Each row of a before or after table is a point. One or more steps were done to the points. Then noise was added and the rows were shuffled. The steps act on how far a point lies along the listed directions, d1 being the first. Write out the steps. A step turns or swaps two directions, mirrors them in a line or flattens them onto one, adds a multiple of one to another, or multiplies one. Angles are multiples of 10 degrees, from the lower direction toward the higher: turns from -170 to 170, lines from 10 to 170 but not 90. Use the fewest steps. Two steps may share a direction if one is a turn and the other turns, adds or multiplies; they go together, in the order done. Otherwise the lowest direction goes first.

Directions:
(1): [ 22 -49]
(2): [49 22]
Before (12 x 2):
[[-42  56]
 [-28 -20]
 [ 27  30]
 [ 22 -13]
 [ -6 -32]
 [ 38  -6]
 [ -9  38]
 [-41  38]
 [-21  15]
 [ 48  20]
 [ 10 -20]
 [ 16 -15]]
After:
[[-31 -15]
 [-26  19]
 [-44  55]
 [ 41 -14]
 [-45  42]
 [ 12 -24]
 [ 14 -16]
 [ -6 -26]
 [-11  37]
 [ 34  20]
 [ 50   4]
 [ 22 -18]]
Steps: add 0.3 times d2 to d1

Directions:
(1): [ -1 -32  40  50 -49 -32]
(2): [ 28  24 -47  20 -57  36]
(3): [-21  21  44 -56 -47  18]
Before (10 x 6):
[[-14  20   4 -20 -24  35]
 [ -7  -3 -17 -25  26  12]
 [  3   9  -7 -30   2  25]
 [ -7   9  -7 -47  49  17]
 [  5  23 -27 -13 -18  23]
 [ -1   5   0 -18 -18   3]
 [ 21  11  11   1 -28  10]
 [ 12 -21 -17  16 -23  -4]
 [ -3 -28   6  13  39 -13]
 [-13  10  16 -36  20   5]]
After (10 x 6):
[[ 11 -14 -43  26  57 -14]
 [ 16  -8 -28  20  16 -10]
 [ -7   4 -13 -35   6  23]
 [ 35 -15 -14  48  34 -15]
 [ 14 -13 -55  61  45  11]
 [ 13  -5 -39   7  29  17]
 [ 11  25 -25 -17  -8  27]
 [-23  11  52 -63 -52  27]
 [ -4 -31  10  11   6 -26]
 [  6  33 -21 -52   0  43]]
Steps: turn d2 and d3 by -130 degrees; multiply d3 by 2

Directions:
(1): [-19  29 -54  14  29 -20  44 -42  -9]
(2): [  2 -36 -51  -6  39   3  -3  54  31]
(3): [  0   7 -31  60 -46  11  -1  36 -35]
Before, 10 rows:
[[ -9   4 -11  -3  19 -11  21 -34   2]
 [-10  10 -36   9  14  -3  21   8  -7]
 [ -2  -8  36 -24   3  -2 -16  -7  11]
 [-10   5 -33  15  14  -3  16  -5  -7]
 [  6  20   1  -1  12 -14  10 -38  -7]
 [-10  16 -18   1  11  -7  13 -22   4]
 [  3   6  32 -10 -13   1  -6 -33  -1]
 [  9 -10  17   3 -17   1 -13  16  -4]
 [  1   4  20   5  -5   6  -5  -4   0]
 [  6 -15  -6   4   1  16  -7  17  -4]]
After:
[[ -3  12 -24  31 -16  -8  15   0 -23]
 [  6 -20  49 -36   7   3 -17 -14  20]
 [ -5   7   9  36 -43   6  -9  13 -28]
 [ -3  16  10  23 -16   4   4 -12 -15]
 [ 16   9  59 -25  -8  -4 -19 -32   0]
 [  0 -20  11 -41  42  -1  -6  -5  31]
 [ -1 -17   2 -47  47  -2   1   8  33]
 [ -1 -12 -37  11  16  10   9  14  -3]
 [  2  24  42  20 -53   6  -7 -39 -30]
 [  2  -5  34 -36  12   1 -16 -11  25]]
Steps: multiply d1 by 1.6; turn d1 and d3 by -110 degrees; multiply d2 by 2

Directions:
(1): [ 11   1  12 -16 -20   8 -60 -56   9   9 -54   7  13 -10]
(2): [ 18 -21 -52  48  30   4 -29  18 -28  -2 -26 -32  23  13]
Before, 14 rows:
[[  3 -16 -30  25  14  -6 -15  10  -3  -5 -11 -21  14  14]
 [ 12  -8 -19  12   3  -3  -4  19 -14  -5  -4 -12   8   1]
 [  3  -2  -1  10   0   1  -4  -1   0   0 -13  -8   1  -1]
 [-16  13   1   3   4  -4  32  17   9  -3  29  10  -9  -2]
 [  5 -12 -16  21  14   0  -7   3 -19  -1 -20 -15  13  13]
 [-15  11  16 -11 -13 -10  25  12   6  11  18   9  -9  -9]
 [  9 -13 -24  19  11  -6   1  28  -8  -5  -3 -14   7   5]
 [ 22  -7 -29  18  10   5 -44  -6 -14   3 -37 -19  14   6]
 [  9 -18 -37  35  29   7 -18  17 -20   1 -20 -29  22   4]
 [  9  -3   2  -4  -4   3 -13 -10  11   1  -8   1  -2  -2]
 [ 11  -8 -14  10  11   0 -38 -15  -8   1 -36 -13  12   7]
 [ 12 -13 -21  18  11   7 -37  -8 -15   9 -26 -10  11  -3]
 [ 11  -9  -9   4  -8   7 -40 -20   7   9 -22   1  10  -2]
 [  8 -19 -23  27  12  -3 -28  -5  -9  -1 -20 -20  16   0]]
After, 14 rows:
[[ 18 -12 -25  16   5   0 -23   9 -18  -7 -19 -16  18   3]
 [  6  -4  -3   3   7  -1  13  11   6  -1  13   0  -9   2]
 [-14  15  33 -31 -27  -7   6 -17  15  12  -1  20  -8 -15]
 [  2 -11 -26  26  16   3  11  32  -6   0  25 -13   1   9]
 [ 17 -28 -61  57  42   8 -38  20 -32  -1 -37 -43  32   7]
 [ 11 -21 -43  40  31   6  -7  32 -27   3   1 -21   8   5]
 [ 21 -17 -59  48  39   2  -5  47 -31  -4  -6 -35  15  18]
 [  8 -23 -43  38  21  -4 -30  14 -11  -2 -21 -26  23  17]
 [  6 -14 -38  37  35  -4   4  35 -21  -6   1 -29   5  18]
 [  9 -17 -28  36  24   1 -11  11 -25  -1 -24 -23  20  16]
 [  2  -1  -8  17   7   2   3   8  -4  -2 -10 -13   3   0]
 [ -7  15  16 -17 -14   2 -14 -33  19   5 -11  21   2 -10]
 [  8 -26 -41  48  27  -2 -15  20 -20  -6 -10 -35  18   7]
 [ 18 -18 -32  24  13  -5 -33   5 -11  -3 -32 -18  20   4]]
Steps: multiply d1 by -1; multiply d2 by 1.6
